Each row of a before or after table is a point. One or more steps were done to the points. Then noise was added and the rows were shuffled. The steps act on columns, c1 being the first. Write out the steps. A step turns or swaps two columns, mirrors them in a line or flattens them onto one, adds a multiple of one to another, or multiplies or shifts one. Angles are multiples of 10 degrees, from the lower column toward the higher: turns from -170 to 170, lines from 10 to 170 but not 90. Use the fewest steps. Two steps may share a column if one is a turn and the other turns, adds or multiplies; they go together, in the order done. Otherwise the lowest column goes first.

Before (10 x 3):
[[-0.08  0.39  0.05]
 [ 0.20 -0.60 -0.29]
 [-0.85  0.32 -0.44]
 [ 0.36  0.24  0.16]
 [ 0.41  0.23  0.26]
 [-0.36  0.31 -0.87]
 [-0.06  0.37  0.27]
 [ 0.41  0.31  0.57]
 [ 0.26 -0.27 -0.81]
 [ 0.37 -0.29  0.22]]
After, 10 rows:
[[ 0.31  0.32  0.56]
 [ 0.25  0.25  0.17]
 [-0.07  0.39  0.06]
 [-0.61  0.31 -0.45]
 [ 0.30  0.25  0.26]
 [ 0.18 -0.27 -0.80]
 [-0.27  0.30 -0.86]
 [-0.03  0.36  0.28]
 [ 0.14 -0.59 -0.29]
 [ 0.25 -0.28  0.21]]
Steps: multiply c1 by 0.7

Before:
[[ 0.21  0.39 -0.31  0.01  0.21 -0.65 -0.46  0.29  0.19]
 [-0.15 -0.81  0.02 -0.59 -0.07 -0.37 -0.26 -0.29 -0.42]
 [-0.19 -0.45  0.38 -0.28  0.43 -0.24  0.20  0.65  0.02]
 [ 0.10  0.07 -0.53 -0.36 -0.06 -0.18 -0.17  0.52 -0.21]
 [ 0.21 -0.51 -0.13 -0.38  0.08 -0.43  0.06  0.07  0.67]
 [ 0.34 -0.47  0.01  0.01  0.08  0.37 -0.50  0.29 -0.13]
 [ 0.02  0.28  0.41  0.30  0.06 -0.62 -0.48  0.83  0.27]
 [ 0.74 -0.64 -0.46  0.00 -0.74  0.22 -0.56 -0.09 -0.58]
 [ 0.57 -0.36 -0.16 -0.41 -0.51  0.21  0.54 -0.16 -0.21]
 [ 0.20  0.05 -0.20  0.25 -0.64 -0.18 -0.27  0.12 -0.54]
 [-0.40  0.00  0.43 -0.14 -0.51  0.55 -0.15  0.15 -0.18]
 [ 0.13 -0.80 -0.59 -0.22 -0.71  0.35  0.37  0.12 -0.27]
 [-0.26 -0.07 -0.45  0.34  0.04  0.61  0.57  0.23 -0.25]]
After (13 x 9):
[[ 0.01  0.69 -0.28 -0.12  0.05  0.70 -0.46  0.06  0.30]
 [ 0.34 -0.69 -0.06 -0.12  0.07 -0.37 -0.49  0.08 -0.13]
 [-0.27 -0.44  0.33  0.16  0.05 -0.67  0.56 -0.08 -0.24]
 [ 0.58 -0.69  0.14 -0.23 -0.49 -0.24  0.53  0.13 -0.22]
 [ 0.10 -0.26  0.58 -0.50 -0.06  0.10 -0.17  0.26 -0.19]
 [ 0.74 -1.50  0.41  0.03 -0.74 -0.30 -0.55 -0.01 -0.59]
 [-0.39 -0.27 -0.53 -0.15 -0.51 -0.47 -0.14  0.11 -0.18]
 [ 0.20  0.48  0.23 -0.32  0.09  0.40  0.06  0.18  0.68]
 [-0.15 -1.45  0.06 -0.32 -0.05  0.36 -0.27  0.19 -0.45]
 [ 0.18 -0.76  0.24  0.14 -0.62  0.15 -0.29 -0.08 -0.54]
 [-0.19 -0.43 -0.33 -0.49  0.44  0.28  0.18  0.28  0.01]
 [ 0.15 -1.23  0.53 -0.23 -0.73 -0.45  0.39  0.14 -0.28]
 [ 0.23  0.66  0.40 -0.14  0.22  0.59 -0.46  0.09  0.18]]
Steps: add 1.5 times c9 to c2; turn c3 and c6 by 170 degrees; flatten c4 and c8 onto the line at 150 degrees

Before:
[[ 0.28  0.32 -0.53  0.11  0.22 -0.33 -0.41 -0.19  0.46 -0.20 -0.90  0.95
  -0.27  0.00  0.71  0.14  0.32  0.06]
 [ 0.22 -0.33  0.30  0.10 -0.18 -0.21 -0.12  0.40 -0.54 -0.13  0.57  0.09
   0.48  0.23 -0.73  0.60  0.47  0.43]
 [-0.18 -0.30  0.64  0.09  0.39 -0.47 -0.83  0.04 -0.23  0.19 -0.09 -0.01
   0.23 -0.06 -0.08  0.00 -0.20 -0.62]
 [-0.16  0.67 -0.10 -0.11  0.58 -0.31 -0.26  0.11 -0.56  0.35 -0.14 -0.04
   0.12 -0.71  0.70  0.20 -0.12  0.27]
 [ 0.13  0.38  0.29  0.29  0.33  0.66  0.48  0.05 -0.33  0.18  0.35  0.38
  -0.32  0.49 -0.02  0.20 -0.32 -0.24]
 [ 0.35  0.50 -0.01  0.25  0.09  0.90  0.04 -0.38 -0.24 -0.30  0.33 -0.01
  -0.20  0.15  0.26  0.03 -1.13  0.24]
 [ 0.26  0.28 -0.79  0.36 -0.61  0.42 -0.21  0.47  0.04  0.34  0.02 -0.16
   0.48  0.18  0.02  0.62 -0.57  0.47]
 [-0.73 -0.21 -0.53  0.26 -0.02 -0.83 -0.04  0.49 -0.04 -0.02 -0.72 -0.31
   0.14 -0.26  0.27 -0.26 -0.64  0.15]
 [-0.25  0.18 -0.11 -0.23 -0.34  0.48  0.00 -0.50 -0.02  0.67  0.03  1.25
  -0.02  0.21  0.29 -0.08  0.90 -0.87]
 [-0.42  0.08 -0.16  0.44 -0.05  0.65  0.33  0.45 -0.80  0.09  0.15  0.17
   0.40  0.43  0.22 -0.11  0.11 -0.07]]
After, 10 rows:
[[-0.22  0.17  0.12 -0.20 -0.34  0.50  0.02 -0.50 -0.01  0.31  0.04 -1.43
  -0.02 -0.24  0.33 -0.10  0.86 -0.86]
 [ 0.14  0.39 -0.20  0.29  0.31  0.64  0.52  0.04 -0.36  0.10  0.29 -0.41
   0.49 -0.14 -0.01 -0.52 -0.35 -0.26]
 [ 0.21 -0.40 -0.62  0.07 -0.16 -0.21 -0.05  0.42 -0.57  0.17  0.60  0.03
  -0.16  0.32 -0.77 -0.57  0.50  0.48]
 [-0.74 -0.22  0.55  0.24 -0.06 -0.86 -0.03  0.47 -0.03 -0.17 -0.68  0.28
  -0.51 -0.04  0.28  0.41 -0.63  0.15]
 [-0.20 -0.30 -0.65  0.06  0.33 -0.41 -0.81  0.03 -0.22 -0.18 -0.10 -0.11
   0.11  0.03 -0.08  0.04 -0.23 -0.66]
 [ 0.24  0.31  0.84  0.12  0.21 -0.31 -0.38 -0.16  0.49  0.80 -0.89 -0.60
  -0.19  0.12  0.67 -0.07  0.32  0.10]
 [-0.40  0.08 -0.14  0.45 -0.04  0.66  0.34  0.43 -0.83  0.03  0.19 -0.21
  -0.41 -0.39  0.22 -0.25  0.14 -0.05]
 [ 0.31  0.52  0.01  0.25  0.13  0.89  0.06 -0.36 -0.23  0.22  0.37  0.17
   0.20 -0.09  0.25 -0.12 -1.14  0.18]
 [-0.15  0.68  0.08 -0.11  0.58 -0.33 -0.23  0.06 -0.54 -0.33 -0.11 -0.21
  -0.14  0.64  0.63  0.42 -0.10  0.26]
 [ 0.23  0.28  0.44  0.35 -0.58  0.45 -0.21  0.47  0.07 -0.40  0.04 -0.07
  -0.80  0.35  0.03 -0.56 -0.53  0.43]]
Steps: add 0.3 times c11 to c3; turn c3 and c13 by 150 degrees; turn c10 and c12 by -140 degrees; turn c14 and c16 by -130 degrees
